Every row gives one point. The points of each table are mixes of a few directions, plus a little noise. How many directions does each table use, and how many do they share? Where both have some left over, give the other angles between the two spaces (their principal angles), to ten degrees, smallest first.

First:
[[43,30],
[-52,-36],
[-7,-5],
[5,3],
[-27,-19],
[39,27]]
Second (7 x 2):
[[3,-9],
[-9,21],
[-17,38],
[32,-68],
[3,-7],
[13,-25],
[-24,51]]
Directions: first 1, second 1, shared 0; angles 80

First:
[[26,-43,-10,1],
[-7,9,-3,-1],
[-2,-3,-31,1],
[35,-38,88,-2],
[11,-13,24,-1],
[-35,47,-44,1],
[-30,42,-25,0]]
Second:
[[-1,-7,8,5],
[-5,-19,26,12],
[-17,3,18,-3],
[65,-6,-72,9],
[22,-30,4,21],
[-52,68,-7,-49],
[-13,-8,23,5]]
Directions: first 2, second 2, shared 0; angles 30, 40

First (7 x 8):
[[6,-38,39,13,-25,-3,2,-9],
[7,-3,24,-21,-55,-59,-50,-28],
[-5,47,-37,-19,40,-20,-14,16],
[-6,7,-32,-1,-55,49,15,-28],
[-1,-29,13,26,16,45,40,10],
[-4,47,-29,-16,74,-30,-12,33],
[2,-29,23,18,4,18,20,5]]
Second, 9 rows:
[[16,11,3,25,-25,-2,7,10],
[16,-6,43,6,12,-66,-29,18],
[-49,-22,-33,-65,54,44,0,-35],
[20,5,25,22,-12,-36,-10,17],
[12,19,-24,32,-44,39,28,3],
[-35,-9,-40,-38,23,58,15,-28],
[18,-5,45,8,10,-69,-30,19],
[21,22,-14,43,-51,26,25,10],
[-21,-13,-5,-32,31,5,-8,-13]]
Directions: first 3, second 2, shared 1; angles 70

First, 11 rows:
[[39,43,-9,-6,-9,3,-7,-32,-3,44,-36],
[49,59,-4,0,-23,21,-14,-34,-17,56,-49],
[18,35,-23,-9,25,35,29,1,-34,-22,5],
[-45,-62,27,12,-14,-33,-20,23,33,-14,23],
[50,60,-41,-26,34,6,27,-38,-12,18,-21],
[-28,-28,37,27,-42,16,-28,28,-7,-2,2],
[-11,6,27,27,-37,57,-12,31,-44,-12,-2],
[-26,-26,-9,-6,29,-3,23,22,0,-47,36],
[0,-18,-31,-30,50,-61,21,-23,46,-7,16],
[-42,-56,1,-5,24,-35,10,22,29,-42,41],
[-5,-11,25,15,-36,-4,-29,1,9,26,-16]]
Second, 9 rows:
[[-32,2,27,-37,-18,15,9,12,5,-27,2],
[-39,3,34,-45,-21,19,10,15,6,-32,1],
[55,-4,-46,63,29,-25,-14,-22,-9,45,-2],
[49,-3,-42,56,26,-23,-13,-19,-8,40,-3],
[55,-4,-48,65,30,-26,-14,-21,-9,46,-2],
[33,-2,-29,39,18,-16,-9,-13,-5,29,-2],
[-55,4,47,-63,-29,26,15,22,8,-46,3],
[-58,4,50,-67,-30,27,16,22,9,-48,2],
[-10,1,8,-11,-5,5,3,4,1,-8,1]]
Directions: first 3, second 1, shared 0; angles 60

First, 10 rows:
[[21,25,26,-4,-1,3,4,0,28,-23,16,5,21,-14],
[-5,10,17,-10,4,-16,-17,13,-5,-5,14,36,-23,11],
[10,20,29,-12,6,-6,-4,4,18,-16,13,23,2,-4],
[11,31,56,-33,26,-9,4,-2,37,-17,5,39,1,-8],
[-29,-59,-43,-11,37,33,61,-53,-4,62,-95,-80,20,-11],
[9,8,-16,27,-35,-7,-29,24,-19,-19,40,8,-6,8],
[-3,-13,-29,20,-18,4,-6,4,-19,5,4,-18,0,4],
[-34,-49,-45,0,14,9,19,-20,-32,48,-53,-36,-16,11],
[24,25,11,14,-22,-1,-13,14,12,-30,38,7,16,-8],
[-3,2,-6,8,-13,-9,-19,15,-16,-4,18,16,-16,10]]
Second (11 x 14):
[[8,14,22,-3,23,-7,9,3,27,-13,-19,5,24,-8],
[10,-3,26,-1,24,-1,6,-18,32,-11,-35,12,47,-11],
[-15,-36,-41,6,-44,15,-19,-13,-51,27,31,-8,-38,15],
[-21,-51,-57,7,-61,22,-27,-21,-72,39,42,-10,-52,19],
[-13,24,-40,0,-33,-6,-5,44,-48,11,64,-22,-83,19],
[-4,-28,-12,3,-16,10,-10,-21,-15,12,-2,2,3,2],
[6,40,16,-5,23,-15,14,30,22,-17,3,-4,-4,-2],
[9,-2,25,-1,21,-1,7,-14,30,-10,-32,10,41,-10],
[8,58,23,-6,33,-22,20,44,32,-26,5,-5,-7,-4],
[7,-4,21,-1,19,0,5,-15,26,-8,-30,10,37,-10],
[5,-13,15,0,11,4,1,-19,17,-3,-25,9,33,-7]]
Directions: first 3, second 2, shared 0; angles 30, 60

First (11 x 20):
[[-3,3,-3,1,1,-2,15,-7,11,26,-27,-49,0,19,-7,7,-25,-36,-12,3],
[21,28,0,3,-3,-21,-9,-1,-5,24,1,-5,-2,17,-5,36,-60,-13,-36,31],
[33,7,19,52,17,-41,-22,-18,-16,21,39,-25,5,4,46,7,-20,23,31,0],
[54,-27,-8,27,-15,8,-19,10,-6,-1,-24,4,-33,6,-39,-32,17,44,-14,-2],
[-31,13,11,-10,12,-8,1,-6,-4,-15,38,22,21,-17,40,13,7,-3,27,-6],
[34,20,4,20,1,-27,-15,-4,-10,23,10,-7,-4,14,3,25,-50,5,-22,24],
[2,0,0,7,3,-2,3,-3,2,7,-5,-17,0,4,3,-2,-3,-6,3,-1],
[-62,-18,3,-25,8,26,23,-3,12,-33,7,7,21,-25,25,-25,67,-14,48,-34],
[-60,8,-4,-50,0,25,20,7,11,-29,4,38,19,-18,4,8,24,-26,3,-7],
[2,-17,-12,-11,-12,22,9,9,9,-3,-34,-7,-14,5,-35,-18,15,-5,-16,-4],
[12,-17,-10,-11,-14,21,-9,16,-3,-25,-11,41,-15,-9,-31,-21,30,30,-12,-3]]
Second, 9 rows:
[[-8,-7,-1,-13,-22,-13,-12,-9,7,-5,1,3,-28,2,-4,14,-2,-3,7,-8],
[27,25,4,45,74,44,40,31,-22,17,-4,-10,95,-7,15,-48,8,11,-22,25],
[13,12,2,22,37,22,20,16,-11,9,-2,-5,47,-4,7,-24,4,5,-11,13],
[12,11,2,20,32,19,17,14,-10,8,-2,-5,41,-3,6,-21,3,5,-10,11],
[-8,-7,-1,-13,-22,-13,-12,-9,7,-5,1,3,-28,2,-4,14,-2,-3,7,-7],
[-19,-18,-3,-32,-52,-31,-28,-22,16,-12,3,7,-67,5,-10,34,-6,-8,16,-18],
[-14,-13,-2,-24,-40,-23,-21,-17,12,-9,2,6,-51,4,-8,26,-4,-6,12,-14],
[-16,-15,-3,-28,-45,-27,-25,-19,14,-11,3,6,-58,4,-9,29,-5,-7,14,-16],
[14,13,2,23,38,22,20,16,-11,9,-2,-5,48,-4,7,-24,4,6,-11,13]]
Directions: first 4, second 1, shared 0; angles 80

First:
[[1,-5,20,7,18,-13,-35,1,-8,6,-3,-13,-30,5,3,5,6,9,-19,23,-30,-17,-2,-12,3,6,6,15,-1,9,-10,11],
[29,-9,-1,-10,16,-5,7,-7,11,10,18,6,-36,-19,19,31,0,-14,-31,11,-8,0,11,-13,24,-24,14,9,11,5,-2,-1],
[13,1,-23,-12,-11,11,40,-5,15,-1,13,17,13,-16,6,11,-7,-17,4,-19,28,18,8,5,9,-18,0,-11,7,-7,10,-12],
[57,-22,16,-13,46,-21,-16,-12,14,26,32,0,-95,-31,40,64,5,-20,-79,41,-42,-16,20,-37,49,-42,33,31,20,17,-12,7],
[-8,11,-39,-12,-37,26,63,-1,15,-13,2,24,62,-7,-10,-16,-12,-15,42,-45,58,32,2,24,-10,-5,-16,-30,1,-17,19,-20],
[-1,0,3,1,2,-2,-5,1,-2,0,-1,-3,-4,1,0,0,1,2,-1,3,-4,-3,0,-1,-1,2,1,2,-1,2,-2,1],
[-31,13,-15,4,-30,15,19,6,-4,-16,-16,5,60,15,-22,-36,-6,7,47,-30,32,14,-10,23,-26,21,-19,-21,-10,-12,10,-7],
[-39,6,35,24,6,-14,-65,12,-29,-7,-31,-30,4,36,-21,-36,11,35,14,20,-36,-26,-19,1,-30,43,-9,9,-18,6,-13,18],
[-22,6,4,8,-10,2,-11,6,-10,-8,-14,-6,23,15,-14,-23,0,12,22,-6,3,-1,-9,9,-18,19,-10,-5,-9,-2,0,2]]
Second (10 x 32):
[[-29,6,15,14,-4,-4,-31,8,-17,-8,-21,-16,18,23,-18,-29,4,21,20,4,-11,-11,-13,6,-24,28,-10,0,-13,1,-5,8],
[-27,13,-17,3,-29,15,22,4,-3,-15,-14,5,57,13,-21,-33,-5,5,45,-29,32,15,-8,22,-25,18,-19,-21,-9,-11,10,-7],
[38,-18,29,-1,46,-25,-42,-7,1,22,17,-13,-87,-15,28,46,9,-3,-68,48,-56,-26,11,-35,34,-21,27,34,12,18,-17,15],
[-27,4,21,17,1,-8,-40,8,-20,-5,-20,-19,7,24,-15,-25,6,23,13,11,-20,-16,-12,2,-21,29,-7,5,-12,4,-8,11],
[20,2,-40,-21,-21,20,71,-8,24,-2,21,29,27,-26,9,15,-12,-28,11,-33,50,31,13,11,14,-30,-2,-21,12,-11,17,-21],
[46,-14,-3,-16,24,-8,14,-12,18,16,29,9,-55,-31,29,49,0,-23,-49,16,-11,0,18,-20,38,-39,22,14,18,6,-3,-3],
[6,3,-21,-10,-13,12,36,-3,12,-3,8,15,19,-11,2,3,-6,-12,11,-19,28,17,4,8,4,-12,-3,-12,6,-7,9,-10],
[-44,17,-11,10,-35,15,9,9,-11,-19,-25,-1,72,25,-30,-50,-4,15,59,-31,32,12,-16,27,-39,32,-26,-23,-16,-13,9,-4],
[7,-5,14,1,16,-11,-21,0,-4,6,2,-7,-27,0,6,10,5,3,-20,18,-22,-12,1,-11,7,-1,7,12,1,7,-8,7],
[10,-5,13,1,16,-10,-17,-2,-1,7,5,-6,-29,-3,9,14,4,0,-22,17,-20,-11,3,-11,10,-6,9,11,3,7,-6,6]]
Directions: first 2, second 2, shared 2

First, 8 rows:
[[-6,10,-9,-19,-6,-1,-1,22,-25,-14,-22,-11,-7,43,28,12,8,6,13,-14,-6,-1,-1,0,-2,0,12,18,15,24,4,-1],
[-8,-15,-25,1,-17,0,-24,-21,22,39,57,40,15,-70,-52,-44,-31,15,-6,19,-26,10,7,17,38,21,-12,-11,-17,-46,-21,-33],
[17,28,19,-5,45,12,23,2,1,-7,-34,-53,-9,8,25,14,5,-33,-18,-1,1,-34,-11,50,-35,-31,-10,19,15,37,24,16],
[-1,-31,6,28,-29,-14,-3,-5,0,-7,12,26,5,-7,3,9,6,12,18,-7,25,28,10,-61,13,17,3,-22,-22,-22,-12,10],
[0,65,19,-50,60,28,15,4,15,-10,-43,-33,-14,69,-33,5,20,-17,-52,19,-17,-41,-29,68,-53,-39,6,7,53,41,26,9],
[-6,-29,20,24,-33,-15,-2,-2,2,-24,-2,37,0,36,-6,23,28,20,15,-7,41,38,5,-95,-1,16,15,-38,-13,-20,-11,24],
[5,-17,-18,13,-8,-5,-7,-7,0,23,27,0,9,-63,8,-20,-27,-4,11,1,-15,-1,10,23,27,10,-14,12,-21,-15,-8,-19],
[1,-11,-10,6,-12,-6,-1,7,-14,1,2,-6,1,-14,26,1,-8,0,17,-10,-2,3,8,0,13,7,-2,13,-10,3,-2,-4]]
Second (8 x 32):
[[-25,-68,-37,15,-51,-30,22,6,-56,11,-6,50,41,-36,13,40,19,-37,41,-31,-39,26,42,-16,26,21,-2,8,-36,-6,-22,-7],
[26,32,35,12,46,17,5,-14,37,-4,-4,-45,-19,-8,1,-13,-8,-6,-30,18,29,-25,-21,22,-28,-25,-12,-5,9,7,20,17],
[-7,13,-10,-18,-13,2,-22,9,2,-3,12,10,-10,26,-7,-18,-8,32,4,4,1,9,-7,-13,13,12,12,-1,12,-5,-6,-13],
[-9,30,2,-34,13,11,-3,10,1,-10,-19,-1,-9,58,-20,3,14,9,-17,6,-8,-8,-14,11,-18,-9,14,0,31,16,7,1],
[-8,10,-17,-17,-24,1,-32,11,3,0,25,16,-13,22,-5,-28,-16,48,11,4,3,16,-7,-23,26,21,14,-1,9,-15,-11,-19],
[42,11,40,48,40,10,-1,-27,51,6,26,-55,-19,-70,22,-30,-34,-3,-17,17,49,-20,-14,9,-9,-16,-27,-6,-21,-15,17,15],
[-24,25,-17,-49,-11,6,-14,21,-14,-10,-14,22,-6,77,-25,1,15,28,-4,1,-20,6,-10,-3,-2,6,25,1,35,12,-4,-12],
[5,-52,4,43,0,-18,46,-16,-24,10,-18,2,34,-69,21,43,17,-71,12,-19,-14,-4,31,14,-9,-10,-23,4,-40,5,0,18]]
Directions: first 4, second 3, shared 2; angles 70

First:
[[28,10,1,-12,-23,-6,4,20,41,32,-8,24,-34,-19,-6,-19,-21,32,23,-11,-12,-7,5,-17,-11,5,-22,-31,-30,1,0,-17],
[-7,-7,10,-31,-6,-1,9,-3,-9,-49,12,-20,11,15,3,-6,-11,-34,-8,-7,-6,10,-10,29,-8,-37,18,36,-6,7,5,38],
[6,-7,-7,-13,-10,5,29,2,-9,-18,5,9,11,6,0,-36,25,32,26,-7,0,-8,12,-2,0,8,2,-21,-7,-15,-13,8],
[9,-10,8,-29,6,15,35,1,-7,-35,38,-14,12,12,-5,-25,18,2,-2,-18,-9,-19,7,8,-1,-18,22,2,-19,-8,-9,38],
[0,0,15,-16,12,23,2,20,-20,2,38,-25,-3,2,-8,-34,-14,-24,1,-33,-40,-13,-11,-4,14,-34,29,12,1,4,2,20],
[-11,-4,-6,2,-6,4,-1,2,-26,-10,-7,-5,12,7,2,-27,1,-1,21,-5,-9,8,-6,3,9,-4,7,4,18,-4,-2,-1],
[-17,8,-3,39,55,-28,-41,-23,16,34,-5,9,-2,-1,1,95,15,-25,-57,49,37,8,5,-7,14,32,-16,1,41,15,3,-30],
[5,-6,-8,7,-42,15,25,-13,-5,-18,-28,2,15,-3,8,-17,14,33,19,-5,20,-2,3,10,-24,17,-6,-3,-31,-17,3,2],
[-36,11,-11,49,68,-43,-72,-12,-8,47,-14,13,-4,2,1,88,-1,-45,-44,56,21,27,-6,-15,37,26,-17,5,88,23,1,-50],
[8,1,4,19,-32,31,8,-4,1,17,-15,-10,2,-15,6,-8,-2,18,5,-18,5,-13,-4,-1,-20,12,-1,4,-36,-11,11,-4],
[14,5,-2,-17,-20,-16,2,10,27,2,-15,18,-20,-7,-1,-11,-21,13,17,-2,-4,7,1,-1,-11,-6,-16,-10,-15,5,1,-5]]
Second (11 x 32):
[[-26,-33,-10,17,-78,-19,24,-3,-45,-22,53,37,-55,14,40,23,24,-32,32,-12,37,-15,32,10,31,12,-25,11,2,12,78,-40],
[-8,-28,-10,12,-40,-15,-2,0,-10,-17,18,7,-6,6,8,16,13,-11,17,4,3,-13,9,6,18,14,-22,-22,8,12,27,4],
[-12,8,3,-1,-9,3,19,-2,-19,3,18,19,-30,0,21,-2,2,-10,3,-12,23,4,12,1,1,-7,5,32,-9,-6,23,-31],
[-16,20,6,-6,-4,7,30,-2,-28,8,24,28,-45,-1,29,-6,0,-12,2,-19,35,9,17,-1,-2,-15,15,53,-15,-11,31,-48],
[19,5,2,-5,35,4,-24,1,33,7,-34,-29,45,-6,-30,-7,-9,20,-15,14,-32,2,-22,-5,-12,1,4,-29,6,0,-47,40],
[12,-20,-8,5,0,-8,-27,2,23,-9,-19,-23,39,2,-24,7,1,10,0,17,-31,-10,-13,1,5,14,-14,-49,13,12,-23,42],
[18,-23,-8,5,6,-9,-34,3,33,-9,-29,-33,53,1,-34,6,0,15,-2,22,-42,-11,-19,-1,3,16,-16,-63,16,14,-37,57],
[-6,35,11,-13,28,16,22,-2,-12,19,3,13,-25,-7,14,-16,-10,-1,-12,-15,20,16,4,-5,-17,-22,25,52,-16,-17,-1,-35],
[-2,20,8,-8,18,9,10,0,-4,11,-1,5,-11,-3,5,-10,-6,2,-8,-6,11,9,0,-3,-10,-12,15,28,-9,-10,-4,-17],
[6,-25,-7,8,-15,-11,-19,1,11,-12,-7,-13,23,3,-14,12,6,2,6,14,-19,-11,-6,3,9,15,-18,-41,13,13,-7,30],
[11,40,14,-19,60,20,1,0,17,25,-27,-10,13,-10,-12,-23,-20,19,-24,-4,-6,20,-15,-9,-28,-21,30,30,-12,-18,-43,-2]]
Directions: first 6, second 2, shared 0; angles 70, 80

First, 9 rows:
[[-4,-6,-38,14,6,16,-15,-19,1,-27,-4,-18,-8,7,-1,-9,-5,2,-5,-8,24,-4,-12,6,-8,-20,-12,2,11,15,-34,22],
[-10,-1,-14,-2,-14,3,-13,-7,8,1,-8,1,2,5,-11,-7,2,0,-7,-11,6,-16,-11,2,3,-10,-14,-12,-2,-17,-12,-8],
[0,-19,23,-8,-36,7,6,-5,-12,-4,6,13,-2,-4,16,1,-18,-12,-19,20,-10,2,-17,-8,8,34,-21,33,21,4,21,-16],
[10,-5,41,0,-7,-8,23,14,-11,15,18,21,3,-20,18,6,-10,-7,4,33,-23,14,16,-11,5,38,17,29,1,27,35,-7],
[-11,12,-16,25,5,-4,-16,-2,24,20,2,17,9,-26,-19,-19,9,4,14,5,3,-23,21,-5,2,-16,25,-23,-32,20,-21,6],
[-1,-2,12,-1,-7,4,14,6,8,-11,-7,-7,-9,1,-1,4,-1,-1,-9,-5,-6,-8,-11,-6,11,4,-8,-7,-1,-5,19,-7],
[17,14,21,-36,28,-23,10,19,-24,21,1,-5,10,26,7,26,14,6,15,-14,-12,34,14,14,-13,-1,9,-5,5,-46,16,-11],
[-10,5,-23,30,4,3,-18,-9,18,10,6,14,6,-26,-13,-22,3,1,12,11,9,-19,18,-4,-1,-14,21,-9,-24,34,-28,15],
[10,1,-8,-21,21,3,9,2,-12,-26,-13,-35,-11,36,3,19,6,7,-5,-30,10,19,-17,13,-6,-16,-19,-8,20,-34,3,6]]
Second (9 x 32):
[[-6,2,6,-7,1,-8,-6,8,-6,2,21,-1,-3,10,-7,-14,-8,-10,-11,-12,-12,-1,5,5,-3,-8,2,5,7,8,-1,4],
[2,-1,-2,2,0,2,2,-3,2,-1,-6,1,1,-3,2,5,3,4,4,4,4,0,-2,-2,1,2,-1,-1,-2,-2,1,-1],
[29,-10,-26,32,-3,40,29,-34,28,-9,-95,6,15,-45,30,67,35,49,49,56,57,8,-26,-23,14,38,-12,-23,-33,-37,7,-21],
[0,-1,0,0,0,0,0,0,0,0,1,0,0,0,0,-1,0,-1,0,0,-1,0,0,0,0,-1,0,0,0,1,0,1],
[-3,1,2,-3,0,-4,-3,3,-2,0,8,0,-2,4,-2,-6,-3,-4,-4,-5,-5,-1,2,2,-2,-3,0,2,3,4,-1,2],
[8,-3,-8,9,-1,12,8,-11,9,-2,-28,2,4,-13,9,20,11,14,15,17,17,3,-8,-7,4,11,-4,-7,-10,-11,2,-6],
[-14,6,13,-15,1,-19,-14,16,-13,4,46,-3,-7,22,-14,-33,-17,-23,-23,-27,-28,-4,12,12,-7,-18,6,11,16,18,-3,11],
[-14,5,14,-16,2,-21,-15,18,-15,5,49,-3,-8,23,-15,-34,-18,-25,-25,-29,-29,-4,13,12,-7,-19,6,12,17,19,-4,10],
[-2,1,1,-2,0,-2,-1,2,-2,0,6,-1,-1,3,-2,-4,-2,-3,-3,-3,-3,0,1,1,-1,-2,1,1,2,2,0,1]]
Directions: first 5, second 1, shared 0; angles 80

First, 9 rows:
[[2,-1,1,7,-9,7,1,-8,16,9,-3,-8,7,2,2,5,-11,11,-5,11,-4,6,-3,-1,1,11,2,4,4,-6,15,12],
[49,-29,22,-13,-11,-38,13,28,-38,-13,24,6,28,3,-22,0,7,-29,29,-46,-33,-2,29,4,47,-36,-33,-52,-19,-11,-24,-45],
[-16,11,-28,22,11,3,-4,-48,14,4,10,-7,-25,12,11,7,-13,14,-7,33,11,38,-15,2,-20,16,36,8,29,5,29,37],
[20,-13,40,-12,-35,17,5,43,23,16,-23,-10,46,-13,-6,0,-8,11,-6,-14,-19,-38,9,-5,22,8,-39,5,-29,-18,-4,-17],
[0,1,-25,1,30,-32,1,-20,-42,-24,29,15,-31,11,-4,-2,16,-25,18,-12,6,26,5,6,-1,-25,19,-25,14,14,-14,-10],
[-46,28,-39,-1,46,-1,-11,-23,-23,-20,4,19,-58,2,12,-8,24,-13,-5,12,38,8,-17,2,-42,-4,37,21,19,29,-15,11],
[4,-4,21,-6,-19,17,1,22,20,12,-19,-6,23,-9,0,-1,-6,11,-9,-1,-6,-24,1,-4,5,11,-19,12,-15,-8,1,-3],
[-48,26,0,-12,13,38,-12,21,18,4,-38,8,-18,-17,14,-11,15,10,-25,14,34,-41,-19,-6,-40,20,4,54,-10,15,-14,8],
[35,-20,9,14,-25,-11,8,-16,13,12,15,-16,28,10,-6,11,-24,10,8,3,-28,27,9,2,28,3,-6,-26,6,-19,26,7]]
Second:
[[-58,14,3,-53,8,58,-11,31,11,3,-30,-17,-49,-21,-11,-4,57,4,3,9,52,-73,-35,-7,-61,11,2,71,-9,18,-28,27],
[-20,52,-1,90,9,-5,-12,-10,53,18,-56,53,67,-7,76,-21,-95,39,-93,37,-17,37,20,-7,16,51,7,14,-8,-2,36,-27],
[18,-18,0,-13,-5,-12,6,-5,-18,-6,22,-11,-7,6,-18,7,13,-12,26,-13,-8,6,2,3,10,-18,-3,-20,4,-4,-4,0],
[25,-12,0,11,-4,-23,6,-12,-11,-3,19,1,12,10,-3,4,-12,-6,11,-8,-20,26,12,4,24,-11,-2,-32,5,-7,8,-8],
[3,-6,0,-7,-1,-1,1,0,-5,-2,5,-5,-4,0,-6,1,7,-4,9,-3,1,-2,-1,2,0,-5,-1,-3,2,0,-3,0],
[4,4,0,13,1,-6,0,-4,4,3,-1,5,10,2,8,-2,-13,3,-8,1,-6,10,6,0,7,3,1,-6,0,-1,5,-5],
[27,-23,0,-9,-6,-20,8,-9,-23,-7,30,-11,-4,9,-20,9,10,-14,30,-15,-14,14,7,5,16,-21,-3,-32,6,-7,-1,-2],
[-1,-7,1,-19,-1,6,1,4,-8,-3,6,-11,-16,-1,-13,3,20,-7,16,-5,8,-13,-7,0,-9,-8,-1,4,0,2,-9,7],
[-1,-5,0,-12,-2,4,0,3,-5,-2,4,-6,-9,1,-9,2,12,-4,11,-5,4,-7,-4,1,-5,-5,-1,2,0,2,-6,4]]
Directions: first 3, second 2, shared 1; angles 60
